Every row gives one point. Each copy is the shape, with its points in the same order, turned, moved and blurred by noise. Say if it was mirrored as well.
In the rows, 128 means zero.

Shape, 8 rows:
[[154 137]
 [133 137]
 [136 124]
 [ 88 127]
 [136 137]
 [155 129]
 [ 74 138]
 [146  75]]
Copy 1:
[[145 147]
 [127 135]
 [140 126]
 [ 94 104]
 [134 136]
 [153 138]
 [ 79 105]
 [173  84]]
Copy 1 is: only turned
Copy 2:
[[121  94]
 [129 114]
 [139 112]
 [148 153]
 [130 116]
 [129  95]
 [149 173]
 [186  88]]
Copy 2 is: mirrored
Copy 3:
[[131 116]
 [134 133]
 [154 130]
 [155 176]
 [137 135]
 [141 114]
 [149 198]
 [196 109]]
Copy 3 is: mirrored
Copy 4:
[[107 152]
 [120 134]
 [108 128]
 [138  95]
 [119 136]
 [ 99 146]
 [159  91]
 [ 66 104]]
Copy 4 is: mirrored

Shape (8 x 3):
[[102 106 114]
 [186 120 132]
 [108 105 145]
 [ 83 127 136]
 [111 119 115]
 [137 168 156]
 [112  84 121]
 [176 129  99]]
Copy 1, 8 rows:
[[ 93 105 114]
 [144 170  82]
 [ 90 133 127]
 [ 98 108 149]
 [112 110 116]
 [156 148 149]
 [ 80 120 101]
 [155 135  71]]
Copy 1 is: mirrored
Copy 2, 8 rows:
[[112 106 121]
 [179 160 125]
 [122 108 150]
 [ 90 115 146]
 [113 121 120]
 [119 180 159]
 [132  91 124]
 [161 161  93]]
Copy 2 is: only turned
Copy 3 (8 x 3):
[[103 123 115]
 [155  99 175]
 [128 146 111]
 [ 97 152 115]
 [100 123 131]
 [123 162 179]
 [124 111  95]
 [133  89 176]]
Copy 3 is: mirrored

Shape:
[[126 108  53 197]
 [ 96 147 114 125]
 [111 174 120 128]
 [118 156 123 128]
 [157 119 130 127]
 [105 139 145 146]
 [142 108 116 127]]
Copy 1, 7 rows:
[[205 107 101 186]
 [108 142 120 150]
 [110 172 107 138]
 [120 156 118 129]
 [148 124 127  95]
 [124 152 149 133]
 [148 111 128 112]]
Copy 1 is: only turned
Copy 2, 7 rows:
[[ 98  39 118 102]
 [ 87 140 105 142]
 [100 142  96 160]
 [106 138 104 153]
 [160 131 113 127]
 [105 136 139 151]
 [139 122 115 115]]
Copy 2 is: only turned
Copy 3 (7 x 4):
[[ 45 143 117 204]
 [106 131 163 127]
 [113  94 168 123]
 [117 104 152 125]
 [145 123 107 138]
 [134 128 172 145]
 [134 139 112 142]]
Copy 3 is: mirrored
Copy 4:
[[140  67 123 215]
 [113  97 148 113]
 [138 110 170 114]
 [133 121 156 120]
 [134 148 111 139]
 [104 124 149 130]
 [134 130  99 133]]
Copy 4 is: mirrored
